Each row is a point. The ring and each string are closed loops that go straight from each point to the next, and from the last back to the first. Before rounding, they use only three directions, however many columns there are. How many times does the string pass through the ring? Passing back the other way cancels.

Ring (9 x 4):
[[ 36 -14 -32  -8]
 [ 26  11 -22  -8]
 [  5  24 -14  -6]
 [-26  21  -8   0]
 [-49  -3  -4   6]
 [-49 -31  -4   8]
 [-26 -58 -12   7]
 [ -2 -62 -22   3]
 [ 26 -44 -34  -4]]
String (8 x 4):
[[-17 -27  21   5]
 [-43 -44  24  11]
 [-17 -30  -5   3]
 [-29 -32 -23   4]
 [-61 -46 -32   9]
 [-69 -46  -1  13]
 [-44 -31  23  10]
 [-10 -23  11   3]]
Times through: 1
String (16 x 4):
[[-29 -62  19  10]
 [-45 -71  -9  11]
 [-44 -72 -24  10]
 [-26 -79  -2  10]
 [ -5 -60  12   6]
 [ -3 -42   1   3]
 [-20 -40 -35   3]
 [-30 -53 -46   4]
 [-37 -83 -36   9]
 [-32 -80 -12  10]
 [-50 -60 -46   8]
 [-28 -31 -35   3]
 [-16 -33  -7   3]
 [-38 -36 -32   5]
 [-21 -31 -15   3]
 [-14 -42  15   6]]
Times through: 0

Ring (9 x 6):
[[ 55   8 -27  13 -31   2]
 [ 23  55 -29  19  -9  10]
 [ -7  70 -31  16   7  17]
 [-53  67 -26   1  31  22]
 [-69  29 -15 -17  38  18]
 [-53 -14 -15 -28  25  13]
 [-31 -36 -21 -30   9  11]
 [ 15 -49 -31 -21 -19   7]
 [ 47 -33 -31  -5 -33   3]]
String (20 x 6):
[[  0  16 -35  -2  -5  14]
 [ 10  28 -61   3 -18  23]
 [ 49  56 -55  26 -32  16]
 [ 55  60 -20  32 -22   2]
 [ 52  60  -8  32 -16  -2]
 [ 48  69 -34  32 -22   9]
 [ 57  66 -10  36 -19  -1]
 [ 43  44  -3  24 -11  -3]
 [ 12  21 -13   5  -3   4]
 [ 15  27 -45   6 -15  16]
 [ 28  29 -64   9 -27  21]
 [ 72  26 -35  24 -39   4]
 [ 77  15  -6  24 -33  -8]
 [ 62   9   3  18 -23 -10]
 [ 27   9 -16   5 -12   3]
 [ 54   6  -1  14 -21  -7]
 [104   3  -6  28 -48 -13]
 [ 96  10 -36  25 -54   0]
 [ 37  17 -56   8 -31  17]
 [ 18  19 -49   3 -18  17]]
Times through: 1
String (9 x 6):
[[ 23  -7 -66  -6 -30  21]
 [  7   4 -16  -3  -3   5]
 [ 34 -11   3   2 -12  -6]
 [ 12   1 -25  -3  -9   8]
 [ 18   2 -39  -2 -17  12]
 [ 26   8   0   6  -6  -3]
 [ 73  10   2  22 -29 -11]
 [ 98   6 -15  26 -48  -9]
 [ 65  -6 -54   9 -47  10]]
Times through: 1

Ring (6 x 8):
[[ 50  20 -19   8 -23 -19 -21 -16]
 [ 17  71 -28  19  27 -14  -7  -2]
 [-31  76 -14  28  54   2   9  10]
 [-44  29   4  25  29  11  10   9]
 [ -9 -39  -5   5 -28  -6  -1   3]
 [ 43 -48 -16  -5 -60 -21 -19 -11]]
String (12 x 8):
[[  5  59  31  34  13  18 -13 -23]
 [ 23  81   2  28  23   1 -14 -18]
 [ 50  63 -54   7  11 -35 -14  -3]
 [ 51  30 -57  -1  -9 -39 -14   0]
 [ 18  14 -22   8  -8 -15  -8  -2]
 [ 29  16  37  24 -27  13 -23 -32]
 [ 64  19   0  11 -36 -12 -30 -29]
 [ 71  42 -29   7 -19 -27 -27 -21]
 [ 50  62 -64   4  12 -40 -12   2]
 [ 27  60 -81   0  28 -45  -1  18]
 [ 10  39 -34  11  14 -19  -3   5]
 [  2  43  28  30   6  16 -11 -19]]
Times through: 2
String (15 x 8):
[[ 56  -7 -59 -10 -33 -43 -16   1]
 [ 69  25 -50  -2 -23 -39 -22 -10]
 [ 50  66 -44  10  10 -29 -16  -7]
 [ 25  87 -79   7  44 -41   0  16]
 [  2  54 -44  12  30 -21   2  11]
 [ -6  41 -15  18  19  -5  -1   2]
 [-33  61  39  40  33  29   0 -12]
 [-62  60  52  46  46  42   9  -7]
 [-71  23   6  26  40  16  20  19]
 [-28 -10 -31   5   5 -13  10  20]
 [-20 -60 -39  -8 -26 -23   9  23]
 [  5 -77   3  -2 -61  -7  -8  -3]
 [ 25 -62  33   7 -70   7 -21 -25]
 [ 16  -5  12  14 -26   1 -14 -15]
 [ 33 -11 -36  -2 -28 -27 -12  -1]]
Times through: 0

Ring (6 x 9):
[[ 37  -9 -15 -23  17 -12  22 -20  31]
 [  6  33 -20 -49  23  23  -2  15 -17]
 [-40  24   4 -11  19  11   9  25 -70]
 [-51 -19  30  41   9 -31  38   2 -74]
 [-20 -67  40  73   2 -73  65 -37 -25]
 [ 34 -54   7  27   8 -53  52 -46  39]]
String (21 x 9):
[[  2 -15  13  -4  10 -27  15 -12 -24]
 [ 20 -41   3  25  12 -40  52 -33  25]
 [ 43 -71  -8  54  13 -56  91 -58  82]
 [ 56 -68  -7  37  11 -57  76 -61  86]
 [ 39 -52 -10  33  14 -42  72 -46  66]
 [ 15 -30  -2  19  14 -29  50 -25  21]
 [ 16  -7   6 -22  12 -20   5 -12 -12]
 [ 19   3   2 -35  13 -12  -4  -7 -14]
 [  3  -5   6 -12  13 -17  13  -7 -22]
 [  6   5   1 -25  15  -8   4  -2 -22]
 [ 13  37  -8 -71  18  16 -32  15 -36]
 [ 14  50 -30 -74  26  39 -18  23 -15]
 [ 11  40 -41 -48  30  41  15  18   9]
 [  6  18 -27 -22  25  19  29   7   8]
 [  2   2  -4 -13  17  -5  20  -2 -14]
 [  2   5   5 -25  14 -10   1  -1 -30]
 [  8  -8  -8  -1  18 -10  34 -10   5]
 [ 38  -5 -31 -16  23   1  41 -17  52]
 [ 54 -14 -29 -22  20  -9  37 -28  66]
 [ 52 -18 -10 -28  14 -24  16 -30  41]
 [ 16  -8  15 -29   8 -27  -9 -13 -26]]
Times through: 0

Ring (7 x 11):
[[ 56  12  13 -12  -9  24 -50   2  -2  31 -52]
 [ 34  47 -41  16  20   9 -14  18 -21  -6 -60]
 [  0  48 -49  27  27  -2  17  26 -20 -19 -27]
 [-34  28 -29  26  20  -7  40  30  -8 -19  22]
 [-33  -7  19  18   4  -1  40  30   4  -5  53]
 [  7 -31  59   3 -13  14   7  21  10  17  36]
 [ 46 -14  46 -14 -18  25 -40   4   7  36 -18]]
String (21 x 11):
[[   7   31  -30   51   38   -4   49   47  -29  -42  -15]
 [  22   23  -15   37   26    4   26   37  -23  -25  -23]
 [  -4   28  -20    3    5    5   -5   12   -3    8   -9]
 [ -13   44  -41   -8    3    4  -18    1    1   17  -17]
 [  34   74  -76   19   30    5  -18   15  -29  -12  -84]
 [  65   64  -61   30   35   11  -18   24  -37  -20 -102]
 [  66   37  -25   35   30   13   -4   32  -33  -21  -77]
 [  40   22   -8   22   16   11   -1   26  -19   -8  -41]
 [  59   28  -15   35   27   12    3   34  -30  -21  -62]
 [  67   60  -56   40   40    9   -5   32  -42  -30  -98]
 [  17   69  -72   15   26    3  -13   13  -22   -8  -65]
 [  -6   56  -59   10   18    0   -4   12  -12   -3  -33]
 [ -17   36  -33    0    5    2   -5    8    0   10   -5]
 [ -52   60  -71    9   18  -11   18   11   -4   -6    7]
 [ -43   48  -58   36   33  -14   52   34  -17  -33   14]
 [ -12   25  -26   54   37   -8   64   51  -26  -46    9]
 [  14   10    0   40   24    3   38   42  -20  -27   -3]
 [  -3   14   -3   10    5    5    7   19   -3    3    4]
 [ -55   28  -28   -4    0   -5   14    8   10   11   37]
 [ -81   42  -53   16   17  -17   47   21    2  -13   51]
 [ -49   43  -53   35   30  -14   55   34  -14  -31   24]]
Times through: 2
String (26 x 11):
[[   0   15   -3    9    5    6    4   18   -3    4    0]
 [ -29   24  -18    0    2    1    6   11    5   10   17]
 [  -9   19  -11   19   13    1   20   25   -7   -8    7]
 [   1   18  -12   36   24    0   37   38  -17  -25    1]
 [   5   21  -16   43   29   -1   43   43  -22  -33   -5]
 [  15   13    0   20   12    7   11   26  -10   -6   -9]
 [  -8   28  -22   13   11    2    9   19   -6   -2   -4]
 [  24   25  -18   38   27    4   25   38  -24  -26  -26]
 [  22   52  -54   45   40   -1   27   38  -34  -37  -50]
 [  17   75  -83   29   37   -1    3   23  -31  -24  -69]
 [  52   61  -60   39   40    6    2   32  -39  -30  -85]
 [  61   32  -20   40   31   11    7   37  -34  -27  -67]
 [  34   17   -3   21   14   11    1   26  -16   -6  -32]
 [  18   21   -8    5    5   10  -12   14   -6    8  -23]
 [  50   27  -13   20   17   14  -11   24  -21   -6  -56]
 [  76   34  -19   33   28   16  -11   31  -34  -18  -84]
 [  68   62  -54   12   22   16  -41   11  -28    0 -105]
 [  26   55  -49   -4    9   11  -38    1  -11   15  -63]
 [  37   67  -65   11   23    9  -28   10  -23   -2  -82]
 [  16   63  -63    9   20    5  -18   10  -18   -1  -59]
 [  -1   48  -46    5   13    3   -9   10   -9    3  -30]
 [  -5   33  -27    5    8    4   -3   12   -5    5  -13]
 [ -30   60  -68   13   21   -7   12   14  -10   -8  -13]
 [ -36   63  -77   38   38  -14   45   32  -22  -35   -8]
 [ -11   38  -42   48   38   -8   53   44  -26  -42   -5]
 [  13   18  -11   45   30    0   42   45  -24  -34   -9]]
Times through: 0

Ring (7 x 12):
[[ 17   2  38   3 -26  58  -9   0  52   1 -31  -3]
 [ 12  19 -19  31  32 -25  -7  17  66  35 -16  15]
 [ 12  26 -27  29  45 -41 -13   2  65  29  16  29]
 [ 14  24 -10  12  30 -21 -21 -29  48  -5  57  41]
 [ 19   6   0  10   5   0   0  -9  13 -23  23  27]
 [ 21 -10  20   9 -26  36  15  14   1 -25 -31   3]
 [ 20  -8  44  -1 -40  68   1   3  25 -19 -35  -5]]
String (26 x 12):
[[ 19  -5  -6  27  -2   2  21  38  13   3 -52   0]
 [ 18   4  34  -1 -22  49 -12 -15  39 -16  -1   9]
 [ 19  -3  74 -19 -56 104 -20 -29  45 -29  -9  -3]
 [ 19  -7  84 -19 -67 121 -19 -21  53 -22 -33 -14]
 [ 17  -3  25  14 -22  44   5  24  43   9 -59 -10]
 [ 16   2   0  24   1   8   8  29  39  16 -46   0]
 [ 15  11  25   5  -8  34 -16 -13  55  -1   1  12]
 [ 14  15  31   3  -7  41 -26 -19  74   8   4  11]
 [ 12  18  -9  29  24 -10  -9  20  77  42 -31   7]
 [ 10  22 -46  50  54 -59   3  46  77  65 -46  10]
 [ 14  14 -39  42  40 -48  10  39  46  37 -34  13]
 [ 15  11 -18  28  23 -21   3  19  40  17 -16  16]
 [ 13  24   4  10  20  -1 -26 -25  67   7  37  30]
 [ 10  40 -14  13  50 -34 -41 -44  86  17  79  49]
 [ 10  40 -27  18  59 -51 -35 -39  75  14  84  54]
 [ 15  16 -40  36  43 -53   8  23  32  19  -2  26]
 [ 16  14 -13  20  22 -18  -4   1  36   3  12  25]
 [ 16  18  19  -2   4  20 -26 -39  48 -18  52  32]
 [ 17  21  14  -6  10   9 -29 -56  35 -34  86  47]
 [ 19  12  -1   4  11  -6  -9 -31   9 -37  62  42]
 [ 20   0 -28  29  18 -31  23  27  -7 -12 -11  21]
 [ 18   3 -13  25  10 -11  13  23  18   1 -22  13]
 [ 18   5  24   1 -13  33  -8 -16  28 -22  13  17]
 [ 22  -7  39  -6 -36  57   1 -14   4 -42   2  10]
 [ 24 -25  16  15 -38  39  38  41 -29 -32 -67  -9]
 [ 22 -16   7  21 -23  25  31  43  -7 -13 -67  -8]]
Times through: 5
String (29 x 12):
[[ 18   8  21   2  -8  27 -12 -19  33 -19  20  21]
 [ 21  -3  32  -6 -27  46  -3 -22   3 -46  22  19]
 [ 23 -13  15   9 -25  30  21  15 -16 -36 -24   7]
 [ 23 -20  -2  24 -20  13  40  48 -26 -21 -65  -4]
 [ 19  -5  -3  23  -4   5  19  31  10  -3 -42   3]
 [ 18   2  -4  22   3   1  11  22  24   2 -29   8]
 [ 20 -10  12  18 -20  28  19  31  11  -7 -55  -5]
 [ 21 -15  44   2 -48  73  11  18  16 -19 -58 -14]
 [ 20 -13  75 -14 -68 113  -6  -7  34 -27 -45 -16]
 [ 19  -8  55  -3 -48  84  -4   4  41 -11 -48 -13]
 [ 17   0  76 -17 -55 107 -25 -26  64 -15 -19  -8]
 [ 16   0  41   6 -30  64  -8   9  59   9 -50 -11]
 [ 15   3   2  25   1  11   6  30  47  22 -51  -2]
 [ 16   6 -13  30  14 -11  10  31  37  19 -39   6]
 [ 15  10   3  18   7   6  -5   8  50  13 -15  11]
 [ 14  11 -22  34  25 -24   7  32  48  30 -37   8]
 [ 11  18 -55  55  56 -68  13  57  63  63 -55   9]
 [ 10  29 -39  41  56 -55 -10  20  82  54  -9  22]
 [ 10  32  -9  18  38 -21 -31 -21  86  27  37  32]
 [ 10  35 -20  22  48 -36 -29 -20  82  28  45  38]
 [ 11  35  -9  13  41 -24 -36 -36  80  14  64  42]
 [ 15  18   9   7  11   9 -21 -23  54  -3  31  27]
 [ 15  15 -18  25  26 -24  -2   7  39  10   5  23]
 [ 15  16 -39  35  43 -53   6  19  31  16   3  28]
 [ 14  30  -9   7  35 -24 -30 -47  48 -14  87  52]
 [ 15  26  12  -5  16   4 -35 -60  45 -29  93  49]
 [ 17  18  21  -6   3  20 -28 -50  39 -30  70  39]
 [ 17   9   3  12   6   4  -5  -7  30 -10  14  23]
 [ 18   5 -10  21  10  -9   7  13  21  -3  -9  17]]
Times through: 1

Ring (10 x 14):
[[ 37  -4  12 -11 -46  30 -64   0 -14  -5  23 -49  -5  16]
 [ 14  33  18  -3 -33  12 -45  13 -24  -6   4 -47   3  31]
 [-17  59  22  11 -17   4 -20  27 -26  -3 -19 -38   8  39]
 [-50  67  18  26  -5   7   6  38 -19   3 -38 -24   9  38]
 [-70  48  13  37   0  23  19  41  -5  10 -46 -11   6  26]
 [-64   1  19  40   2  42  13  26  18  18 -40  -8   1   5]
 [-46 -29  27  35   0  51  -2  12  28  21 -30 -13  -1  -7]
 [-11 -59  32  22 -12  57 -29  -6  32  20  -8 -25  -5 -15]
 [ 26 -61  23   2 -34  55 -57 -14  19  10  18 -38  -9 -11]
 [ 41 -36  13 -10 -47  44 -68  -9   0   0  28 -46  -9   2]]
String (20 x 14):
[[  27  -17  -24  -10  -64   53  -58    8  -10   -8   31  -33  -16    6]
 [  60  -31  -19  -24  -75   52  -84   -6  -13  -12   51  -46  -17    5]
 [  73  -42   23  -24  -54   37  -92  -22   -5   -4   44  -62   -8    4]
 [  42  -35   55   -4  -21   26  -67  -19    6    8   14  -59    3    6]
 [  13  -19   37    6  -20   31  -45   -3    5    8    1  -43    1    8]
 [   8  -10  -16    0  -51   49  -43   12   -6   -3   17  -28  -12    7]
 [  36  -43  -23  -12  -67   63  -66   -1    0   -5   38  -33  -19   -4]
 [  28  -49  -13   -5  -57   64  -60   -3    7    0   31  -31  -17   -8]
 [   6  -29  -16    3  -50   59  -43    9    4    1   17  -24  -15   -2]
 [  15  -65  -12    3  -51   74  -51   -3   19    6   25  -23  -18  -17]
 [  -2  -36   -8    9  -41   61  -36    7   11    6   10  -21  -13   -6]
 [ -13  -11   18   15  -21   39  -26   10    6    8   -8  -28   -2    6]
 [  -9  -40   45   20   -5   42  -30   -5   24   18  -13  -33    1   -5]
 [ -12  -10    3   13  -30   45  -27   14    3    5   -3  -24   -6    6]
 [   1  -47  -15    7  -47   68  -40    5   14    5   16  -19  -16  -11]
 [  22  -90   29    8  -28   67  -56  -21   35   17   16  -34  -11  -25]
 [  43 -109   64    4  -15   59  -71  -40   44   23   18  -50   -5  -29]
 [  33  -68   56    4  -16   44  -62  -25   26   16   11  -50   -1  -12]
 [  15  -37   63   11   -5   28  -47  -14   17   16   -5  -49    6    1]
 [   7  -13    9    5  -35   41  -41    6    0    3    7  -34   -6    7]]
Times through: 2

Ring (9 x 14):
[[ 80   1 -29 -59   2 -55  38 -13  38 -14  11 -27 -30 -23]
 [ 57  11 -19 -44  -1 -47  25  -6  29 -29  13  10 -39   7]
 [ 27  14  -9 -20   0 -26  12   1  17 -34   4  40 -33  26]
 [-16  18   7  21   3  14  -2   9  -4 -31 -19  76 -13  42]
 [-37  14  10  42   7  38  -8  10 -13 -21 -35  79   6  37]
 [-43  -9  -2  41  18  49  -7   3  -8   5 -41  37  33   4]
 [-27 -26 -18  21  24  36   1  -5   5  21 -34  -7  40 -26]
 [ 21 -29 -32 -19  20  -1  20 -14  25  21 -16 -45  23 -46]
 [ 67 -12 -33 -50   9 -40  35 -16  37   2   2 -44 -10 -40]]
String (28 x 14):
[[ 35  -9 -24 -27  10 -19  21  -9  25  -3  -5 -15  -5 -19]
 [ 68  10 -18 -39  -1 -38  35  -8  27 -16  -3  -2 -24 -13]
 [120  14 -29 -81  -8 -82  54 -15  46 -24  19 -30 -50 -25]
 [103   0 -37 -84  -1 -81  44 -17  51 -20  29 -42 -47 -25]
 [ 60  -6 -32 -56   6 -52  27 -12  39 -16  19 -24 -30 -14]
 [ 55  -4 -30 -55   5 -53  23 -10  37 -21  22 -15 -35  -5]
 [ 81  23 -17 -63  -9 -73  31  -5  36 -47  28  20 -66  21]
 [ 58  30  -4 -33 -10 -45  25   1  20 -45   8  47 -52  30]
 [ 34  22  -3 -13  -3 -20  19   2  12 -32  -7  45 -29  22]
 [ 18  28   3  -8  -5 -20   8   7   8 -46   0  71 -41  47]
 [-20  20   5  11   1   0  -9  11   0 -45  -2  85 -31  60]
 [-23  -8 -12   8  14  11  -6   1   8 -13  -9  31   0  17]
 [ -2  -4 -12   1  11   5   6  -1  10  -9 -13  21   1   5]
 [  2  20   5  16   1  10   8   6  -2 -25 -25  63 -10  27]
 [-28  36  25  51  -3  39  -3  17 -22 -35 -43 113  -5  55]
 [-65  13  17  65  10  62 -18  15 -24 -17 -47  96  20  44]
 [-69  -8   3  56  19  62 -19   8 -16   0 -42  59  34  21]
 [-27 -18 -15  15  19  24  -3  -2   7   4 -21  12  21  -4]
 [ -7   5  -2  20   8  22   7   2  -1  -7 -32  39  10   7]
 [-19   3   2  35  11  39   5   3  -7   0 -44  41  24   2]
 [-57 -35 -16  44  31  64  -9  -4  -4  33 -48  -5  62 -29]
 [-44 -49 -31  20  35  44  -6 -10  10  37 -31 -37  57 -43]
 [-13 -32 -28   2  25  19   5 -10  16  21 -20 -27  32 -33]
 [ 15 -10 -18  -6  13   3  16  -6  15   3 -19  -4  10 -18]
 [ 32 -16 -25 -17  14  -4  25 -11  22  13 -20 -29  15 -39]
 [ 54 -25 -37 -38  16 -20  34 -18  34  22 -12 -63  16 -61]
 [ 60 -37 -49 -55  20 -33  35 -23  44  26   1 -89  13 -71]
 [ 32 -21 -32 -32  16 -19  20 -13  30   7  -2 -36   3 -33]]
Times through: 4

Ring (8 x 14):
[[ 46  15  44 -38  -7 -39  27 -11 -40  16 -11 -34 -19  52]
 [ 23  30  55   4 -56  -8  21 -52 -38  45  -1 -13   2  36]
 [ -5  28  41  18 -63  11   5 -56 -21  39   7  12   6   2]
 [-42  17  10  18 -44  25 -21 -37   6  11  18  44   0 -53]
 [-45   9  -5   7 -11  21 -33  -8  13 -12  24  56 -16 -78]
 [-16   6   2 -12  23  -1 -26  20  -2 -21  21  43 -34 -63]
 [ 27   4  18 -42  38 -34  -1  30 -23 -19   5   0 -41  -6]
 [ 42   6  30 -50  22 -44  17  15 -32  -6  -7 -25 -32  32]]
String (25 x 14):
[[  -4   10   13  -14    7   -7  -13    5  -10   -8   13   25  -26  -34]
 [  20   17   28   -5   32  -13  -16   27  -31   -5   24   35  -46  -42]
 [  11   -2    1  -42   59  -28  -18   50  -11  -38   14   22  -51  -42]
 [  28   -3    8  -54   65  -41   -7   55  -20  -37    7    6  -55  -20]
 [  48    3   25  -53   56  -49    6   45  -35  -22    2  -10  -52    8]
 [  64   11   42  -46   41  -51   17   31  -49   -3   -1  -22  -47   32]
 [  48   17   45  -28   11  -35   16    5  -44   11    1  -15  -32   27]
 [  38   18   43  -22   -1  -28   14   -5  -39   15    1  -11  -25   23]
 [  72   13   53  -54    8  -58   39    1  -53   15  -18  -54  -27   78]
 [  32    4   27  -55   -2  -42   24   -6  -23   -1  -16  -38  -17   48]
 [  13    9   24  -33  -12  -23   11  -13  -17    3   -5  -14  -13   19]
 [  28   23   47   -9  -28  -17   16  -27  -37   28    0  -10  -12   27]
 [  71   51  102   21  -79  -18   48  -76  -80   89   -6  -38    5   91]
 [  57   55  102   38  -95   -4   42  -89  -76   96   -1  -25   12   78]
 [  14   27   46    7  -40   -3    8  -37  -32   33    7    5   -7    9]
 [  15   45   70   42  -82   15   15  -75  -46   69   11   10    9   19]
 [ -15   39   50   44  -89   28    2  -78  -24   58   14   25   16   -7]
 [ -45   13    6    7  -51   21  -15  -43   12    9   10   31    7  -39]
 [ -16   10   12  -12  -17   -1   -9  -15   -2   -1    8   19  -12  -25]
 [ -11   21   26   12  -29   10  -10  -26  -14   17   16   30  -11  -31]
 [ -33    8    1   -6  -16    9  -20  -13    8   -8   13   34  -11  -48]
 [ -63    4  -18    4  -12   26  -40   -7   27  -22   24   62  -12  -91]
 [ -60    8  -15   15   -1   30  -47    2   22  -21   33   76  -21 -108]
 [ -49   -1  -20  -10   15   13  -40   16   22  -34   24   58  -26  -90]
 [ -26   -1   -8  -26   11   -4  -21   10   10  -26   11   28  -23  -49]]
Times through: 2
String (26 x 14):
[[  14   13   25  -17    6  -16   -3    3  -22    0    9   11  -27  -12]
 [  10   10   21  -22    4  -17   -2    2  -18   -2    6    8  -25  -10]
 [  55   15   43  -33   30  -41   13   22  -47    3    3  -12  -43   21]
 [  26   12   30  -28    7  -26    7    4  -28    2    2   -5  -27    9]
 [   5    2   10  -40    7  -24    1    4   -8  -14   -2   -4  -22   -2]
 [  14   14   28  -19   -7  -17    4   -8  -22    6    4    1  -20    2]
 [  53   21   54  -27  -10  -36   27  -13  -49   25   -6  -29  -21   51]
 [  21   14   32  -25  -13  -22   12  -14  -26   11   -2  -11  -16   19]
 [  16    8   25  -38  -17  -27   16  -18  -17    5  -10  -23  -10   30]
 [   7    9   23  -30  -23  -19   12  -22  -13    7   -7  -14   -7   20]
 [   5   14   27  -15  -21  -11    4  -20  -17   11    3    2  -12    2]
 [  21   29   51    7  -43   -5   13  -41  -37   39    5    0   -6   19]
 [  -5   15   25   -8  -33   -3    2  -30  -12   14    3    6   -5   -2]
 [ -22   22   29   12  -68   14    2  -60   -7   31    4   12   13   -4]
 [ -26   34   40   40  -87   31   -3  -76  -14   50   14   29   18  -17]
 [ -14   33   41   35  -61   23   -6  -54  -21   41   18   33    3  -24]
 [ -18   17   19    5  -30    9  -11  -27   -7   11   13   27   -8  -31]
 [  -7   17   23    1  -21    2   -8  -19  -13   10   12   23  -13  -24]
 [ -54   21    6   35  -38   39  -36  -31    9    9   31   70   -5  -86]
 [ -70    9  -15   21  -18   38  -47  -12   27  -16   32   78  -12 -109]
 [ -59    0  -22   -3    2   21  -42    5   27  -30   25   63  -19  -95]
 [ -48   11   -8   18   14   27  -49   15   11  -22   38   82  -32 -113]
 [ -11   13   13    0    8    3  -22    7  -10   -6   22   41  -29  -54]
 [   3   18   20    8   32    1  -28   27  -23   -8   32   55  -46  -70]
 [  19   15   23   -5   50  -12  -24   43  -30  -15   30   46  -56  -60]
 [  20   13   25  -17   27  -18   -9   22  -27   -7   16   21  -40  -26]]
Times through: 1
